Rows are points. Each copy is the shape, with its points in the same order, stretched, turned, moved and blurred by noise. Is it also mirrored, or only turned?

Shape (6 x 2)
[[ 39 -21]
 [-37 -30]
 [ 28  73]
 [-10   1]
 [ 26 -37]
 [-38 -13]]
Copy 1 (6 x 2)
[[-30 -10]
 [ 43 -61]
 [ 33  75]
 [ 38 -21]
 [-25 -32]
 [ 54 -47]]
Copy 1 is: mirrored
Copy 2 (6 x 2)
[[ 22  36]
 [-42  -2]
 [ 57 -32]
 [ -8  -6]
 [  4  40]
 [-36 -14]]
Copy 2 is: mirrored

Shape (9 x 4)
[[-46  14 -36 -41]
 [-41  26   0 -45]
 [ 24  36  20  35]
 [ 25  37  49 -13]
 [ 34  22   0  36]
 [ 23 -35 -10  29]
 [-50  31 -18  45]
 [ 38 -58  52 -17]
 [ 44 -14 -46  55]]
Copy 1 (9 x 4)
[[ 50  17 -16 -59]
 [ 16  13   6 -48]
 [  2 -13  31  65]
 [-10 -29  27  27]
 [ 21  -5   9  69]
 [  1  12 -34  52]
 [ 39  46  31  32]
 [-48 -19 -47  19]
 [ 44  11 -20  91]]
Copy 1 is: only turned
Copy 2 (9 x 4)
[[-52 -49  -5  13]
 [-60 -24  -2  35]
 [  4  33 -56  44]
 [-34  50 -19  61]
 [ 13  27 -47  24]
 [ 26  19 -14 -19]
 [ 16 -42 -48  48]
 [  2  63  38  -4]
 [ 40  19 -62 -25]]
Copy 2 is: only turned

Shape (9 x 6)
[[-23   6  11  20 -31  23]
 [ 28  69   6   5  18   0]
 [-19  50 -47  12 -31  -3]
 [  7 -20 -53  24 -11  11]
 [-25 -49 -25 -43 -33   9]
 [ 79   4  36  10  28 -62]
 [-52  -5  -5 -14   3  30]
 [-66 -46  48 -34  22 -30]
 [ 30 -28  -8 -16  -6 -29]]
Copy 1 (9 x 6)
[[-10   4  29 -20  33  17]
 [-39 -27 -13  34   1 -37]
 [-37 -57   8  22  23  16]
 [ 41 -52 -15 -13 -10  13]
 [ 18  -4 -39 -50  30  60]
 [-10 -13 -51  17 -76 -42]
 [ 13   7   9 -13  55  41]
 [ 11  67  -7   3  30  84]
 [ 14 -18 -48 -17 -31   2]]
Copy 1 is: mirrored
Copy 2 (9 x 6)
[[ 39 -33 -22  17  19 -23]
 [-14  25  -5 107 -31  -2]
 [ 10  47 -26  61   1 -36]
 [-10  30   4 -10   4 -49]
 [ -4  31  19 -52  68  -8]
 [-85 -12  57  70  -6  -8]
 [ 21  14 -39 -26  36   5]
 [-28 -21 -30 -67  82  38]
 [-50  21  41   4  30 -15]]
Copy 2 is: mirrored
Copy 3 (9 x 6)
[[-26   2  -4  22  52 -22]
 [ 61 -18   9  10  23 -26]
 [ 20   6   4 -43  59 -14]
 [ -2  74  21 -18  -9  -9]
 [-35  40 -42 -40 -15   5]
 [ 45  -2  39  47 -42  58]
 [-11 -10 -25 -36   7 -58]
 [-28 -84 -22 -45 -31 -17]
 [  5  32   1  -6 -34  38]]
Copy 3 is: only turned
Copy 4 (9 x 6)
[[  26   -1    3  -10   74  -22]
 [  53  -48   23   -5  -13   41]
 [  47  -19  -68   27   71   29]
 [  47   19  -62   23   25  -11]
 [   3   64  -84  -55   29  -20]
 [  22  -59   56   -1 -117    0]
 [  11   49  -17  -31   62   22]
 [ -70   53   30  -43    5   43]
 [  15   10  -28  -26  -51  -15]]
Copy 4 is: only turned
